Each row of a before or after table is a point. One or more steps were done to the points. Then noise was added and the rows were shuffled. The steps act on how far a point lies along the listed directions, d1 being the first. Write out the steps. A step turns or swaps two directions, mirrors them in a line or flattens them onto one, adds a multiple of one to another, or multiplies one. Angles are multiples of 10 degrees, from the lower direction toward the higher: turns from -170 to 170, lines from 10 to 170 but not 90. Use the fewest steps. Two steps may share a direction if one is a turn and the other turns, adds or multiplies; they go together, in the order done. Otherwise the lowest direction goes first.

Directions:
(1): [  8 -19  58]
(2): [-10  57  20]
(3): [-60 -12   4]
Before (12 x 3):
[[ 33 -10  -3]
 [ 24 -10 -11]
 [ 40   8  39]
 [ 44  -4  16]
 [ 60   4   3]
 [-10  -5 -44]
 [ 35 -39  13]
 [ 31  -9  29]
 [-17 -33 -22]
 [  2 -23 -13]
 [ -1  -2 -28]
 [ 11  22  -3]]
After, 12 rows:
[[-16  18 -22]
 [ 26   8  23]
 [ 44   1  25]
 [-35  22   1]
 [  6  34  33]
 [ 49  33  10]
 [ 18  27  10]
 [ 22  -4  -9]
 [-15  18   6]
 [ 13  25   2]
 [ 37  21  19]
 [ -8  14 -14]]
Steps: multiply d1 by 0.7; mirror d2 and d3 in the line at 100 degrees

Directions:
(1): [  2  13   7 -40  -2 -50]
(2): [-10 -21  42   6 -44  -3]
(3): [-60 -11 -14 -18   3   7]
(4): [  1   1  43 -23  36  24]
(5): [  2 -50   2  17  29 -27]
Before:
[[ 26 -21  -4  39  10 -24]
 [ -3 -32  29  -4 -42 -24]
 [ 32  43  16 -16  24 -12]
 [-43  29 -18 -14 -36  36]
 [ 42   0 -46  -7   0  -5]
 [ 15 -23  -5  32  53  31]
 [ 58  41  -9   6  -7  14]
 [ 48  37   2 -10 -11 -52]
 [-13 -26 -37  36  42  26]
 [ 28 -10 -24  32  -1  14]
 [ 39 -10  16  44  24   7]
 [ 21  31 -15 -10  47 -19]]
After:
[[ 23 -12   8 -18  62   2]
 [ 18  -6   2  16   8 -30]
 [  6 -17  17  -5 -11  -1]
 [-11 -26 -22  28 -13 -21]
 [-36  27  -2 -22 -19  50]
 [ 36  31  17 -12 -43 -10]
 [ 59  24  42  -4 -14 -32]
 [  7  13   1  23 -51 -31]
 [ 15 -26  32  12  19 -29]
 [-39 -43  -1  26 -15  -3]
 [ 27 -25  27 -13 -44  -5]
 [ 36  41  -7   9 -34 -26]]
Steps: flatten d1 and d3 onto the line at 120 degrees; turn d2 and d4 by 140 degrees; add 0.3 times d4 to d5

Directions:
(1): [ -3  19 -38 -42  32  36  27  11]
(2): [  9 -33  50 -45  22   7 -15  14]
(3): [ 5  2  5 47 60  2 -8 29]
(4): [-35  -1  33  18 -21  33  43  25]
(5): [-20  47  30   0  15  22 -24 -43]
Before:
[[ 26   9 -25   6  21 -22 -11   2]
 [  4  21  19  -4   8   0 -37 -29]
 [ 12   9  25 -42  -5  13 -18 -25]
 [ -5  14  10  -6  36  47   5   9]
 [-19  12   3  12 -11   5  -3  -4]
 [-16  35  -9  20  30  17 -18 -37]
 [ 13 -20   5  12  -2 -14  -1  19]
 [  0   5   3  -8  -8  13  23  -1]]
After, 8 rows:
[[ 20  15 -22   4  -8 -29 -15 -17]
 [ 12  10 -31 -26  30  15  -2   7]
 [  1  -6 -60 -24  -3   8  25  -2]
 [ -3  19  14  22   2  -2 -13 -12]
 [  9 -18 -30  27  -5  12  27  34]
 [-16   3  -4 -15  -8  14   6   5]
 [  6 -12  14  -1  -8   2  16   8]
 [ 27 -15   1 -19  40  11  -2  25]]
Steps: turn d1 and d5 by -110 degrees; turn d2 and d3 by 80 degrees
